Each row is a point. Each copy is the shape, with its points in the same order, turned, moved and blurred by noise. Say if it was mirrored as well.

Shape (6 x 2):
[[-53 -43]
 [  0   8]
 [ 13  49]
 [-21 -43]
 [ 31 -19]
 [-12 -24]]
Copy 1, 6 rows:
[[ 69   7]
 [ -4   5]
 [-45  22]
 [ 46 -15]
 [ -7 -35]
 [ 28  -6]]
Copy 1 is: mirrored
Copy 2:
[[-48 -69]
 [  2 -18]
 [ 20  26]
 [-17 -63]
 [ 33 -42]
 [ -7 -48]]
Copy 2 is: only turned

Shape, 9 rows:
[[ 59  -7  41]
 [-24   6  31]
 [ 19   4 -40]
 [ 20  30  26]
 [-35  -4  39]
 [  0 -37   9]
 [ 24 -33  51]
 [-12  63 -55]
 [-24 -18 -42]]
Copy 1:
[[ 34  26  75]
 [ 15 -24  -3]
 [ -6  54  -9]
 [ 53   5  13]
 [  9 -43   2]
 [ -8   1  25]
 [ 18 -10  62]
 [ 36  47 -72]
 [-38  21 -25]]
Copy 1 is: mirrored
Copy 2, 9 rows:
[[ 60 -16  -1]
 [ -8 -15  43]
 [-17  23 -27]
 [ 25  23  25]
 [-18 -32  45]
 [-15 -31   1]
 [ 27 -46  14]
 [-49  77  -2]
 [-58   3 -17]]
Copy 2 is: only turned
Copy 3:
[[-61 -43  37]
 [  4   2  40]
 [-48  23 -27]
 [-37  10  46]
 [ 27   5  39]
 [ -1 -21  -3]
 [-13 -63  32]
 [-39  87  -6]
 [  0  23 -37]]
Copy 3 is: mirrored

Shape, 6 rows:
[[  7  25 -25]
 [ -6 -47 -34]
 [-13  26  37]
 [  5 -54  -2]
 [-24 -47  -1]
 [ 13  18  83]]
Copy 1, 6 rows:
[[-23  27  -3]
 [ 19  26  61]
 [  2 -30 -26]
 [ 43  16  43]
 [ 28  -8  47]
 [ 49 -38 -57]]
Copy 1 is: mirrored
Copy 2 (6 x 3):
[[ 33 -21 -16]
 [ 27  45 -48]
 [-30 -20   5]
 [  7  58 -22]
 [-11  44 -43]
 [-53  -4  51]]
Copy 2 is: mirrored
Copy 3, 6 rows:
[[ -2  17 -37]
 [ 10 -49 -21]
 [-21  38  23]
 [ 24 -44   4]
 [ -4 -46   8]
 [ 14  57  69]]
Copy 3 is: only turned
Copy 4 (6 x 3):
[[-12 -16  26]
 [ 27 -40 -34]
 [-13  44  10]
 [ 44 -15 -36]
 [ 16  -6 -51]
 [ 17  84  19]]
Copy 4 is: mirrored
